Each row is a point. The last column is the point's height on a tilted bowl or saddle (a function of degree 2), plus a little noise. Along how many of its main directions does it bend up, bend down or stay straight?

Points (11 x 3)
[[ 0.38  0.53  0.35]
 [-0.30 -0.30  0.35]
 [-0.31  0.01  0.24]
 [-0.11  0.35  0.20]
 [-0.05  0.22  0.18]
 [-0.72 -0.06  0.49]
 [ 0.15  0.03  0.22]
 [-0.01  0.03  0.19]
 [ 0.23  0.13  0.22]
 [ 0.14  0.26  0.21]
 [ 0.28  0.19  0.25]]
Directions: 2 up, 0 down, 0 straight

Points (15 x 4)
[[-0.01  0.31  0.39 -0.05]
 [ 0.22  0.02 -0.01  0.06]
 [ 0.15 -0.45 -0.30  0.43]
 [ 0.18 -0.40 -0.10  0.21]
 [-0.10 -0.19 -0.32  0.39]
 [ 0.01 -0.47 -0.40  0.65]
 [ 0.27  0.08 -0.11  0.11]
 [-0.02 -0.12  0.20  0.05]
 [-0.05 -0.54  0.37  0.41]
 [ 0.20 -0.22  0.26  0.04]
 [-0.29  0.58  0.45 -0.33]
 [ 0.08  0.40 -0.07  0.02]
 [ 0.22  0.36  0.28  0.03]
 [ 0.39 -0.02 -0.14  0.15]
 [-0.34  0.23 -0.10 -0.17]]
Directions: 2 up, 1 down, 0 straight

Points (23 x 5)
[[-0.18 -0.11  0.27 -0.10 -0.11]
 [-0.18 -0.52 -0.26 -0.10 -0.24]
 [-0.09 -0.13 -0.23 -0.78 -0.56]
 [ 0.41 -0.32 -0.31  0.09 -0.25]
 [ 0.17  0.16  0.15 -0.34 -0.17]
 [ 0.53 -0.20  0.04 -0.03 -0.24]
 [ 0.24  0.56  0.03  0.18 -0.30]
 [ 0.08 -0.19 -0.24 -0.52 -0.34]
 [-0.20 -0.20 -0.53 -0.42 -0.42]
 [-0.22 -0.13  0.01  0.16 -0.08]
 [ 0.03 -0.15 -0.31 -0.07 -0.13]
 [ 0.17  0.23 -0.30  0.10 -0.19]
 [-0.21 -0.20 -0.23 -0.74 -0.55]
 [ 0.27  0.13 -0.22 -0.24 -0.22]
 [-0.35  0.33  0.14 -0.11 -0.23]
 [-0.04  0.40  0.24 -0.29 -0.22]
 [-0.33  0.02 -0.17  0.20 -0.16]
 [-0.11 -0.51  0.47 -0.19 -0.32]
 [-0.04 -0.18 -0.01 -0.08 -0.07]
 [-0.24  0.00 -0.16 -0.03 -0.11]
 [ 0.30 -0.15 -0.29 -0.09 -0.19]
 [-0.07 -0.61 -0.02 -0.14 -0.26]
 [ 0.48 -0.33 -0.30  0.11 -0.29]]
Directions: 0 up, 4 down, 0 straight

Points (26 x 5)
[[ 0.12 -0.07 -0.15 -0.32 -0.07]
 [ 0.08 -0.30 -0.03  0.03  0.07]
 [-0.42  0.29 -0.03 -0.39  0.39]
 [ 0.13  0.29  0.18 -0.28  0.08]
 [-0.13 -0.49  0.06  0.32  0.30]
 [ 0.11  0.08 -0.31 -0.22  0.03]
 [-0.11 -0.11  0.35  0.04  0.18]
 [-0.43  0.09 -0.23 -0.01  0.51]
 [ 0.16  0.19 -0.28  0.05  0.12]
 [ 0.32 -0.31 -0.04 -0.57 -0.20]
 [-0.43  0.11 -0.03 -0.13  0.46]
 [-0.29 -0.03  0.08  0.40  0.24]
 [ 0.10 -0.60 -0.02  0.08  0.23]
 [ 0.21  0.73 -0.40 -0.35  0.50]
 [ 0.49  0.23  0.33  0.20 -0.03]
 [ 0.32  0.04 -0.03 -0.06 -0.01]
 [-0.43  0.55  0.14  0.22  0.65]
 [-0.21 -0.01 -0.20  0.09  0.27]
 [-0.02 -0.11  0.12  0.19  0.06]
 [ 0.36  0.22  0.30 -0.12  0.06]
 [-0.10  0.22  0.07  0.37  0.09]
 [-0.01  0.58 -0.06 -0.25  0.33]
 [ 0.35 -0.12 -0.01 -0.45 -0.12]
 [ 0.55 -0.11 -0.19 -0.80 -0.32]
 [-0.07  0.23  0.38 -0.03  0.19]
 [-0.09  0.28 -0.27  0.26  0.27]]
Directions: 3 up, 1 down, 0 straight

Points (46 x 7)
[[ 0.09  0.29 -0.28  0.48  0.39  0.01 -0.14]
 [ 0.02  0.09  0.17  0.01 -0.30 -0.34  0.07]
 [-0.63 -0.07  0.32 -0.10 -0.17  0.13  0.18]
 [ 0.11 -0.49 -0.27  0.48 -0.12 -0.37 -0.38]
 [ 0.20 -0.20  0.00 -0.39  0.11  0.20 -0.14]
 [ 0.15 -0.11 -0.11  0.09 -0.34 -0.24 -0.13]
 [-0.15 -0.15 -0.42  0.25 -0.21 -0.14 -0.31]
 [ 0.02 -0.10 -0.30 -0.77 -0.13 -0.25 -0.50]
 [ 0.11  0.44  0.07  0.17  0.33  0.16 -0.03]
 [-0.35 -0.43 -0.24  0.25 -0.61 -0.13 -0.29]
 [-0.06  0.06  0.02  0.18 -0.12 -0.24  0.05]
 [ 0.12  0.24 -0.01 -0.20 -0.06 -0.48 -0.05]
 [ 0.70 -0.19 -0.18  0.08  0.38 -0.26 -0.50]
 [ 0.21 -0.12  0.02  0.05  0.30  0.05  0.03]
 [ 0.23  0.19  0.17 -0.03 -0.04  0.17 -0.03]
 [ 0.15 -0.02  0.21 -0.15 -0.26 -0.16  0.09]
 [-0.08  0.02 -0.30  0.04 -0.17  0.44 -0.20]
 [ 0.55  0.05 -0.06  0.00  0.35  0.16 -0.25]
 [-0.22 -0.09  0.31 -0.29  0.06 -0.35  0.20]
 [ 0.83 -0.43  0.29 -0.31  0.11  0.25 -0.49]
 [ 0.10 -0.24 -0.06 -0.12 -0.19 -0.17 -0.02]
 [ 0.30 -0.05  0.00 -0.19  0.11  0.36 -0.14]
 [-0.11 -0.20  0.22 -0.11  0.01 -0.10  0.25]
 [ 0.06  0.17 -0.08  0.30  0.11 -0.14 -0.04]
 [-0.10  0.07  0.07  0.28  0.42  0.43  0.17]
 [ 0.19 -0.26 -0.42  0.03 -0.08 -0.24 -0.39]
 [ 0.20 -0.04  0.00  0.29 -0.20 -0.25 -0.09]
 [-0.67 -0.13 -0.13  0.11 -0.16  0.00 -0.05]
 [ 0.17  0.20 -0.26 -0.16 -0.07  0.30 -0.27]
 [ 0.10 -0.07  0.13 -0.01  0.17 -0.54  0.07]
 [ 0.25 -0.33 -0.05 -0.10 -0.06 -0.45 -0.08]
 [-0.01  0.39 -0.81 -0.25 -0.14 -0.49 -0.69]
 [ 0.66 -0.14  0.44 -0.15  0.19 -0.52 -0.22]
 [-0.17 -0.15 -0.11  0.03 -0.05  0.04  0.05]
 [ 0.27  0.29 -0.06  0.03 -0.48  0.09 -0.36]
 [ 0.23 -0.12  0.02  0.22 -0.22  0.22 -0.08]
 [ 0.05 -0.03  0.33  0.09 -0.09  0.11  0.19]
 [-0.47  0.07 -0.40  0.14  0.14 -0.69 -0.33]
 [ 0.26  0.65 -0.47 -0.66 -0.02  0.16 -0.72]
 [ 0.14 -0.05 -0.09 -0.28 -0.10  0.32 -0.17]
 [-0.23 -0.45  0.05  0.30 -0.16 -0.23  0.14]
 [ 0.43  0.00  0.31  0.01 -0.02 -0.59 -0.06]
 [ 0.09  0.31 -0.41  0.01 -0.33  0.12 -0.42]
 [ 0.10  0.57 -0.43 -0.02 -0.30  0.37 -0.55]
 [-0.47 -0.22 -0.21 -0.26 -0.08  0.16 -0.17]
 [-1.07 -0.17  0.12  0.49  0.19  0.21 -0.02]]
Directions: 0 up, 4 down, 2 straight
